Each row is a point. Two turns around zero, p and q, are shown by what they do to some points. Write where each new point lands after one turn and then the other. Backwards means that the second turn is done in reverse. Each puzzle has new turns, and all numbers are rounded.
In the rows, 128 means zero.

Turn p:
[155 173] -> [140 179]
[ 97 110] -> [104 102]
[118 118] -> [121 115]
[142 111] -> [146 116]
Turn q:
[141  99] -> [144 100]
[149 163] -> [146 165]
[90 94] -> [93 91]
[126 151] -> [124 151]
[135 134] -> [134 135]
Where do these land?
q, then p: [105 123] -> [109 114]
q, then p: [129 149] -> [121 148]
q, then p: [100 146] -> [ 95 134]
q, then p: [142 140] -> [136 144]
p, then q: [164  82] -> [179 100]

Turn p:
[144 170 136] -> [153 163 114]
[ 83  91 132] -> [ 78 109 151]
[151 113 157] -> [152 123 160]
[113 134 107] -> [112 127 107]
[150 132 108] -> [147 117 108]
Turn q:
[110 119 110] -> [107 118 114]
[123  94 125] -> [117  96 135]
[157 117 118] -> [154 110 120]
[122 183 160] -> [134 190 144]
Where do these land?
p, then q: [120  83 100] -> [100  84 141]
q, then p backwards: [113 139 134] -> [112 136 136]
p, then q: [151 179 131] -> [164 153  93]
q, then p: [128 111 147] -> [128 130 153]

Turn p:
[112  92 144  85 114 101] -> [117 112 157 101  81 109]
[152 131 126 114 161 133] -> [145 123 130 101 156 121]
[139 140 160 103 119 140] -> [132 137 169 119 132 143]
[ 84 127 123 161 112 145] -> [ 94 116 107 163 118 151]
[136 114 118 192 143 118] -> [146 105  92 173 144 109]
[128 131 135 159 100 117] -> [133 137 127 168 115 125]
[134  96  94 122 119 147] -> [146 116  97 110 104 147]
[139 192 123  88 155 124] -> [112 178 144  89 173 121]
Turn q:
[ 73 125 138 156 149 139] -> [ 95 120 131 154 179 134]
[166 131 143 128 115 122] -> [155 124 134 136  97 120]
[ 73 117 113 172 116 129] -> [ 80 120  93 159 159 130]
[154 140 112  98 128 107] -> [146 145 129  95 108 110]
[155 123  89 135 167 142] -> [170 135 101 105 154 147]
[173 145 138 105 132 104] -> [166 139 146 111 101 102]
[138 151 153  98  95 149] -> [120 148 163 133  86 144]
[ 93  93 138 132 121 131] -> [ 92  94 128 131 139 136]
Where do these land?
p, then q backwards: [147 114  77 137 147 167] -> [149  99  73 146 145 144]
q, then p: [104 107 157 134 130  87] -> [114  96 131 136 106  86]
p, then q: [133 157 130 100 147 117] -> [127 144 161 113 141 110]
p, then q: [143 164  98  97 137 142] -> [136 173 153 100 137 137]
q, then p: [124 122 136 144  97 103] -> [119 130 111 150  99 112]
q, then p: [ 88 146 162 158 109 112] -> [ 95 110 117 177 134 102]
q, then p: [115  97 150  99 120 129] -> [115  99 152 122  99 138]
p, then q backwards: [170 117 114 154 137 167] -> [161 113 111 158 162 154]

Turn p:
[ 92 123 136 154 117 120 129 152] -> [102 126 135 151 106 108 133 153]
[112 151 138 110 130  97 132 119] -> [108 161 128 114 145 114 135 127]
[139 110 126 140 104 137 147 144] -> [150 118 140 141 101 113 125 123]
[165 132 121 133 153 149 146 113] -> [168 111 134 126 158 141 129 124]
[132  99 137 116 138 163 150 108] -> [141  91 157 105 128 137 138 114]
[141 115 113 131 128 148 136 120] -> [146 106 128 131 127 135 133 114]
[103 125 106 132 112 137 122 155] -> [119 124 111 143  95 126 148 137]
[105 142 145 116 127 100 102 159] -> [ 98 161 112 118 113 122 118 158]
[150 114 113 136 137 118 123 117] -> [139 113 112 132 142 123 111 115]
[140 169 145 111 134 112  94  93] -> [109 168 124 119 166 161 111 114]
Turn q:
[137 135 127 151 131 141 101 140] -> [141 127 135 133 136 151 100 139]
[109  98 106 129 113 119 143  97] -> [107 110 113  97  97 112 130 119]
[113 142 132 114  97 101 143 111] -> [109 148 143 128 101  99 135 112]
[140 134 158 160 154 147 148 131] -> [129  96 133 166 139 156 137 121]
[159 127 128 147 133 148 134 138] -> [155 115 116 147 125 149 125 129]
[138 157 128 139 151 123 120 135] -> [130 133 126 154 153 130 108 122]
[144 143 140 142 133 130 156 154] -> [136 126 123 172 126 133 140 138]
[113 102 128  96 106 134 103 114] -> [131 141 143  76 121 126 139 129]
[ 94 110 115 105 115 135  99 149] -> [117 152 133  87 132 133 129 163]
[137 157 120 115 152 141 122 132] -> [133 148 113 139 158 138 124 116]
[125 103 126 111 123  88 139 106] -> [122 113 131 108 118  81 139 120]
Where do these land?
q, then p backwards: [134 136 108 140 109 130 140 123] -> [133 120 119 127 106 124 112 144]
q, then p backwards: [136 138 109 133 145 137 130 135] -> [141 135 113 135 137 120 110 128]
p, then q: [138 111 123 136 151 128  99 138] -> [138 129 113 102 135 137 116 154]
p, then q: [119 108 109 118 116 113 138 128] -> [120 127 125 117 111 100 125 119]
q, then p: [136 115 121  79 116 124 131 145] -> [160 162 121 116 140 107 143 128]
p, then q: [110 128 117 131 138 145 129 135] -> [124 121 116 132 115 132 144 143]
p, then q: [116 151 123 139 147 117 125 140] -> [117 131 111 150 138 128 122 149]
p, then q: [122 110 225 122 117 142 137 138] -> [140 160 213 124 147 141 160 146]
q, then p: [118 159 131 139 120 134 100 126] -> [110 138 136 133 135 164 123 141]
p, then q: [142 111 126 138 133 119 141 137] -> [146 119 133 124 130 109 119 135]
p, then q: [138 142 116 133 116 117 138  63] -> [103  92 128 127 152 132 121  78]
